Each row is a point. The points of each table are mixes of a few directions, plus a little noise. Count the directions of each table, and those that both share. Where both have some left over, give the other angles between the two spaces (their principal angles), to ten degrees, smallest first.
(in the rows, 128 means zero)

First:
[[131 170 123]
 [134 133 100]
 [115  63 180]
 [123 140 156]
 [138 135  81]]
Second (6 x 3):
[[126 146 144]
 [120 103 164]
 [145 168  53]
 [129 125 120]
 [126 161 143]
 [122  66 144]]
Directions: first 2, second 2, shared 2

First:
[[118 135 142 111 139 127]
 [175 159 128 145 152 178]
 [ 90 133 159  84 144 109]
 [108 126 140 109 131 115]
 [ 96 104 124 120 108  92]
 [181 110  75 198  94 147]]
Second:
[[141 110 139 192 128 124]
 [138 132 135 180 130 131]
 [117 126 120  71 126 126]
 [118 109 122  71 123 120]
 [132 142 131 156 131 133]
 [116 126 119  62 125 125]
 [146 181 139 249 140 149]
 [119 122 121  75 125 125]
 [124 103 126  97 123 119]]
Directions: first 2, second 2, shared 0; angles 50, 50

First:
[[145 150 122 118 133 103 130 133 116]
 [110 176  84 132  85 128  80 134 114]
 [107 171 145 105 163 148 134 150 119]
 [157  67 163 139  74 106 146 119 123]
 [155 178  95 152 132 113 112 111 122]
 [142 132 227 143 100 162 165 138 106]
 [ 96  52  75 116 159 125 120 116 169]
 [ 91 152 100 134 137 162 101 129 137]
 [149  75 141 114 171 106 165 121 145]]
Second:
[[164 119 118  92 122 163 112 132 101]
 [108 130 134 156 141 117 120 137  96]
 [100 137 136 149 125  94 155 115 188]
 [100 129 137 174 154 119 106 150  49]
 [188 113 111  71 120 188  95 138  69]
 [105 136 134 142 122  97 155 114 192]
 [131 132 126 111 112 117 153 110 200]]
Directions: first 5, second 2, shared 0; angles 70, 80

First (9 x 14):
[[129  99  90 137 164 149 124 112 104 158 161 133 132 130]
 [100 126 125  90 157 148 147 140  64 119 144 132 116 143]
 [125 138 140 122 119 123 131 135 130 117 118 127 126 129]
 [122 202 225 100  40  77 142 172 179  50  46 115 116 125]
 [135 130 131 137 119 122 123 126 145 129 122 127 131 124]
 [155 108 102 171 128 125 106 104 170 159 138 129 142 116]
 [129  86  72 140 181 159 122 104  93 172 176 136 133 131]
 [124 173 186 110  76  98 137 154 157  81  79 120 121 127]
 [134  91  80 146 169 151 119 105 109 168 167 134 135 128]]
Second, 8 rows:
[[ 71 141 144 115 153 142 163 128  65  84 175 107  67 189]
 [190 114 111 142 101 113  90 128 196 176  77 150 194  62]
 [155 122 121 134 116 122 111 128 157 149 106 138 156 100]
 [132 127 127 129 126 127 126 128 132 131 125 129 132 124]
 [ 67 142 145 114 155 143 166 128  60  80 179 106  62 194]
 [138 126 125 130 124 126 122 128 139 135 120 131 138 118]
 [173 118 115 138 108 117 100 128 178 163  90 144 177  79]
 [ 99 135 136 122 140 135 146 128  96 106 152 118  97 159]]
Directions: first 2, second 1, shared 0; angles 40

First, 10 rows:
[[ 92 139 127 147 168  46 221  20  80 118 158 153 119 128  99 135 153 143
  171  53]
 [107 135 139 143 116 134  80 149 143 113 136 105 138 152 138 134 135  87
  165 163]
 [183 110 137  86 101 189 142 185 134 144 104  97 131  84 151  88  70 177
   31 130]
 [155 121  81 124 139 153  60 168 166 160  95 207 109 140 115 174 170 130
  119 168]
 [102 137 135 146 130 110 113 116 129 115 141 120 133 148 127 137 142  98
  170 137]
 [149 122 125 115 118 154 118 156 137 136 115 125 128 117 134 121 114 141
   96 139]
 [132 126 128 122 136 115 168 103 111 130 132 133 125 115 122 120 122 149
  115  99]
 [160 118 124 109 109 175  94 184 150 140 106 123 129 116 142 120 109 139
   83 157]
 [129 128 120 130 129 133 105 139 138 132 123 140 126 135 126 139 139 120
  134 142]
 [ 71 145 165 157 134  70 177  61  93  90 172  77 143 143 127 112 126  95
  196  93]]
Second (8 x 20):
[[134 129 119 129 135 125 117 117 129 133 127 148 123 128 127 140 141 133
  149 129]
 [116 127 144 127 115 134 147 147 127 119 129  92 137 128 129 106 104 118
   89 126]
 [148 130 101 131 150 118  96  96 130 143 125 189 114 129 126 166 168 145
  194 132]
 [148 130 100 131 151 118  94  94 130 144 125 192 113 129 125 167 170 145
  197 132]
 [105 126 159 125 103 140 166 166 126 110 131  56 145 127 131  84  81 109
   51 124]
 [115 127 145 126 114 134 149 149 127 118 130  89 137 128 130 104 102 118
   86 126]
 [ 98 125 168 124  95 143 177 177 125 105 132  36 150 127 132  71  67 103
   29 122]
 [158 131  87 132 161 113  78  78 131 151 124 222 106 129 124 186 190 153
  229 134]]
Directions: first 3, second 1, shared 0; angles 30

First, 9 rows:
[[123 143 108 118 125 132 122 112 127 131 114 120 135 139 119 127 136 118
  127 120 129 132 139 125 127 117 148 134 119 137 137 130]
 [104 163  67  98 121 147 116  76 128 141  82  98 149 154  96 126 142  96
  120 111 125 157 157 113 126  94 178 150 113 153 156 136]
 [127  92 151 138 137 124 132 153 140 133 135 128 121 102 137 131 107 145
  130 153 118 147 100 126 132 147  91 133 152 105 122 129]
 [118 192  51  86 115 129  96  79 129 140  76 103 153 176 105 122 174  94
  139  99 142 124 171 128 129  93 220 150  76 160 162 132]
 [139 199  61  87 114 103  78 109 136 137  85 117 149 180 128 120 197 110
  165 102 158  89 165 148 134 112 236 146  50 149 158 125]
 [114  91 134 129 138 132 129 140 145 142 117 115 127 102 126 132 103 138
  126 157 112 170 100 118 132 140  96 146 156 106 131 134]
 [141  64 215 176 141 130 169 176 120 110 191 159 100  80 151 134  78 161
  111 152 114 126  88 127 125 161  28  98 184 100  88 123]
 [152 105 217 185 129 141 185 149  88  86 215 177  98 109 146 131  95 144
   96 110 127  80 127 131 114 139  49  65 166 134  78 116]
 [135 104 150 136 134 115 125 158 139 131 138 134 121 110 144 130 121 147
  139 148 127 128 105 135 133 150 106 130 135 107 121 126]]
Second, 9 rows:
[[123 115 131 114 154 140 121 153 120 118 155 163 132 119 158 115 134 166
  112 133 118  93 155 143 116 135 101  98 132 135 149 121]
 [104 156 133 156 141 147 122  85  96 119 131 160 104 105  90 129 134  62
  170 103 143 139 130 127 119 111 129 162 133  93 132 110]
 [149 169 156 176  88 123 214  92 173 128  93  55 126 187 114 124 121 131
  147 124 157 151  41 117 185 165 172 161 186 185  29 167]
 [156  87 105  87  99  90  92 180 160 154 119  95 158 146 156 145 114 168
   80 163 111 138 143 132 119 123 141 107  83 122 156 155]
 [131 151 129 129 115 137 162  91 132 125  95  91 122 119  96 137 139 133
  169 103 127 153  74  71 162 122 129 142 151 187  71  90]
 [122 146 152 161 143 136 129 122 110 114 153 173 108 119 127 122 135 101
  158 117 147 106 128 153 121 137 124 141 136  96 126 126]
 [115 106 138 135 151 123 157 137 118 121 132  96 120 140 134  88 118 106
   70 145 126 108 165 160 124 162 129  98 142 113 147 147]
 [128 114  51  55  97 144  56 136 162 166 106 144 186 138 141 178 114 189
  105 141  91 182 148  97 102  59 130 141  91 154 180 151]
 [123 109 155 137 165 114  99 157  82 109 167 175  96  79 133 112 143  95
  141 123 132  81 168 151 104 138  98 102  97  68 162  85]]
Directions: first 3, second 6, shared 1; angles 50, 80

First:
[[148 101 102 118 172  86 115 145 139 113  97 123  83 132 128 130  83 132
  167 111 144 165 121 163 103 154 107 121 133 204 150 132]
 [136 117 118 124 146 111 123 135 133 122 115 126 110 130 128 128 110 130
  144 121 134 143 125 141 118 138 120 125 130 159 136 130]
 [138 114 115 124 150 107 122 136 133 120 113 125 106 130 128 129 106 130
  147 120 136 146 124 145 116 140 118 124 131 166 139 130]
 [159  85  87 113 197  62 107 155 145 104  80 121  58 134 128 131  58 135
  190 102 153 186 116 182  89 168  96 117 136 247 162 135]
 [105 160 158 139  77 177 143 108 116 146 164 134 180 123 128 126 180 123
   83 147 109  86 137  89 157  99 151 137 122  40 103 123]
 [129 126 126 127 131 125 127 129 129 127 126 128 125 129 128 128 125 128
  131 127 129 130 127 130 126 130 127 128 128 133 129 128]
 [103 162 161 140  72 182 145 106 114 148 167 135 185 123 128 126 185 123
   79 149 107  81 137  85 159  96 153 137 121  32 101 123]
 [106 158 158 138  79 175 143 109 116 145 163 134 178 123 128 126 178 123
   84 147 110  87 137  90 156  99 150 136 122  43 103 123]]
Second:
[[144 138 181 123 138 171 191  15  81 112 138 200 146 141 175 118 183 129
   84 121 144 140 171   7 105 103 174 151  52  64  80 146]
 [145 103 102 120 133 121  93 164 153 109 112 110 101 126 112 123 104 121
  144 119 138 136 112 153 113 151 108 112 146 190 141 126]
 [147  97 107 137 108 140  82 168 146 105 113 113 107 133 115 127 115 127
  122 117 132 130 107 132 112 153 114 104 148 176 119 128]
 [ 81 154 110 153  74 119  93 215 152 172 152  66 163 115  89 143 120 132
  129 154  89  81  97 213 186 120 108 118 196  92 150 106]
 [119 148 131 108 165 101 161 103 125 142 133 132 129 118 132 124 122 124
  156 134 133 137 143 147 133 115 129 148 117 122 154 128]
 [128 134 147 134 106 159 136 104 115 125 139 143 145 131 137 127 156 127
   98 130 125 115 136  86 129 119 145 130 113  92 105 131]
 [116 149 130 108 169  96 162 104 125 144 132 131 128 120 132 126 119 125
  159 134 132 137 144 151 135 114 127 150 118 121 156 126]
 [100 123 136 209  98  78 124 170  87 168 109 120 130 160 153 183  95 186
  112 124  87 144 108 157 157 140 128 108 159  89  98 130]
 [160 106 114  96 105 190  85 138 164  83 133 122 122 115 104  95 153  92
  111 123 151 107 119  96 101 139 122 116 127 173 124 127]
 [140 130 122  94 185 104 154  95 132 119 120 141 107 120 133 115 114 117
  164 124 150 152 145 135 110 126 125 146 106 161 155 132]]
Directions: first 1, second 4, shared 1
